Each row of a before or after table is a point. One or more steps were done to the points. Then noise was added and the rows were shuffled. The steps act on columns, c1 being the first. Write out the steps. A step turns or swaps two columns, mirrors them in a line or flattens them onto one, adds a multiple of one to another, or multiplies or shifts one. Angles are multiples of 10 degrees, from the lower column toward the higher: turns from -170 to 170, lines from 10 to 170 but not 90. Use the fewest steps. Two steps may share a column if one is a turn and the other turns, adds or multiplies; they go together, in the order done. Otherwise the lowest column goes first.
In the rows, zero is written as 128.

Before (12 x 2):
[[139  63]
 [149  79]
 [121 110]
 [ 46  69]
 [153 152]
 [ 43 130]
 [110 146]
 [ 49 115]
 [106 193]
 [119 136]
 [119 159]
 [151  60]]
After, 12 rows:
[[ 49  86]
 [117 115]
 [118 135]
 [152 149]
 [112 141]
 [147  88]
 [151  77]
 [ 51 118]
 [123 150]
 [137  84]
 [ 44 130]
 [108 171]]
Steps: multiply c2 by 0.7

Before (10 x 3):
[[ 98 158  75]
 [151 151  92]
 [147 152  85]
 [146 104  92]
 [103  68 104]
 [193  87 137]
 [ 29 102 113]
 [ 61 128 188]
 [155 133 131]
 [161  33 134]]
After, 10 rows:
[[205 137  59]
 [125  30 124]
 [123 153  41]
 [150 100 158]
 [ 91  67 157]
 [138 142 175]
 [109 123 146]
 [146 143 174]
 [175  82 108]
 [182 166 148]]
Steps: turn c1 and c2 by -20 degrees; turn c1 and c3 by 130 degrees

Before:
[[129 142 113 153  59 141]
 [107 162  72 145 113 139]
 [167 106 159  58 131  46]
 [121  64 102  43  98  75]
 [115 141 101 142 109 175]
 [147  71 197  93  93  35]
 [ 88  90 128 142 124 149]
 [ 62 113 150  92 102  84]
 [ 76  78  53 235 110 102]]
After (9 x 6):
[[112 148 127 116  97 170]
 [103 125 171 133  71 149]
 [211 141 133 119  89  59]
 [161 112 197 142 158  16]
 [162 115 164  66 130  85]
 [188  91 146 165 154  53]
 [116 169 132  84 122 123]
 [114 110 103 107  73 151]
 [ 20 148  87  81  60  78]]
Steps: turn c1 and c4 by 90 degrees; mirror c2 and c6 in the line at 70 degrees; turn c3 and c5 by 50 degrees

Before (11 x 9):
[[157  59 100 128 147 129  95 105  72]
 [ 54 114  94 151  39 100 172 192  87]
 [104 124 163  54  55  75 178 180 102]
 [114 121 185 121  41  81 130 132  45]
 [ 63 157 152  78  81 122  98 186  73]
 [141 165 162 136 120 155 141  99 129]
 [119  50  74 154 113  67 125 155 153]
 [131  70 178 156 132 102  94 109 165]
 [ 79 152 144  98  34 159  79  79  74]
 [176  49 189 119  57 163  88 155  63]
 [164 167  94 171 107  70 109  91 163]]
After (11 x 9):
[[154 166 135 129 143 162 189 102  64]
 [124 167 152 160 130 129 185 109 183]
 [167  87  81 170 106  42 124  86 144]
 [121 192  70 152 111 109 174 158 118]
 [ 64  91 173  71  73 108 140 181  92]
 [176 175 212 119  52 201 200 157 109]
 [109 135 218 118  41  86 131 135  89]
 [ 72  80 170 101  32 149 158  80  89]
 [ 50 163 121 153  41 103  97 190  73]
 [135 102 157 136 121 144  96 101 145]
 [108 156 173  52  48  79  79 185 118]]
Steps: add -0.5 times c2 to c6; turn c2 and c7 by -150 degrees; turn c3 and c9 by 30 degrees

Before, 8 rows:
[[156 117 129  83 178 109 152 135  86  86 143]
 [112 152 115 131 138 128 111 124  83  66 139]
 [126 147  88 165 133 103 125  76 115 127 140]
 [ 90 152 131 143 156  86 172 118 137 119 125]
 [182 109  92 119 182 165 148 127  96 116 104]
 [116 119 132 141 169 117 112 137 147 138 139]
 [116 157 121  79 127 141 129 121  79 118 141]
 [168 144  87 121 132  96 116 131  57 116  83]]
After (8 x 11):
[[ 91  85 192 133 122 192 147 131 146 116 149]
 [155 135 249 127 133 138 110 126 166  67 117]
 [123 142 104 124 158 157 114 125 112 139 124]
 [129  86 210 134 158 114 117 126 180 114 169]
 [163 155 135 123 178 131 169 135 119 119 135]
 [161 127 166 144 116 134 128 129 169 118  97]
 [108 106 204 145 169 162 154 133 166  86  99]
 [147 124 171 112 149 120 115 125 126 129 129]]
Steps: turn c1 and c2 by -110 degrees; turn c3 and c9 by 160 degrees; add -1.5 times c10 to c3; turn c4 and c11 by 160 degrees; multiply c4 by 0.4; turn c5 and c6 by 60 degrees; flatten c7 and c8 onto the line at 10 degrees
